Each row is a point. A path goes straight from each point to the next, and from the last back to the first. The post is the endless flat space through its rows: a point in 2 columns, a line in 3, a plane in 4, and so on, so that a path can go around it. How many times does the path go around the post? Going back the other way cancels.

Post (1 x 2)
[[-0.1,-0.7]]
Path (24 x 2)
[[-1.7,-1.4],
[-2.5,2.8],
[4.4,3.0],
[4.4,-3.1],
[4.8,-3.7],
[5.8,-0.1],
[3.3,-5.7],
[-3.0,-4.4],
[-2.5,0.2],
[1.7,3.3],
[5.3,1.3],
[3.2,-5.0],
[-1.3,-2.5],
[-1.9,1.1],
[1.8,3.9],
[2.3,-1.0],
[6.0,0.2],
[5.5,-2.0],
[-0.4,-5.5],
[-4.3,-3.7],
[-3.4,3.7],
[1.2,0.7],
[1.8,-1.5],
[-0.8,-4.3]]
Times around: 4

Post (5 x 6)
[[2.9,-3.5,-2.3,2.4,-0.2,3.3],
[-0.7,4.0,4.7,-0.5,-0.7,0.6],
[-3.5,0.9,-3.1,5.8,1.4,1.7],
[7.1,-2.4,-0.7,-1.6,-1.2,-2.8],
[-3.9,5.3,3.0,2.7,6.6,1.0]]
Path (21 x 6)
[[2.7,1.1,-3.6,6.3,-3.1,2.9],
[0.6,6.1,6.2,2.4,-1.0,-3.4],
[-2.0,-2.4,4.2,1.1,4.0,4.1],
[2.0,1.6,-0.2,-1.0,4.0,-3.5],
[2.1,1.8,-4.4,2.0,1.6,1.4],
[-0.7,4.3,1.6,4.4,-3.0,3.9],
[2.6,-4.3,-3.8,3.8,-4.6,-2.4],
[-5.9,0.7,0.0,2.7,-2.8,-3.7],
[-2.1,-1.0,1.3,-0.5,5.4,-3.2],
[2.4,-3.8,0.8,4.7,-1.1,4.6],
[2.7,5.8,5.3,3.8,-1.2,3.8],
[0.4,5.6,2.1,1.0,2.7,1.8],
[4.9,2.0,0.3,6.3,7.3,-0.3],
[0.9,-1.3,2.1,1.3,1.9,1.1],
[-0.9,-1.5,1.3,-1.5,-0.9,0.8],
[0.7,1.6,-1.5,-2.2,1.0,3.6],
[6.0,0.6,1.6,0.3,1.0,8.6],
[-1.5,3.6,2.2,4.3,4.1,-0.6],
[-0.3,-3.0,-2.8,4.2,3.2,1.3],
[-6.9,0.9,0.5,1.6,6.2,1.5],
[-4.4,4.2,-3.2,4.9,2.3,0.8]]
Times around: 3
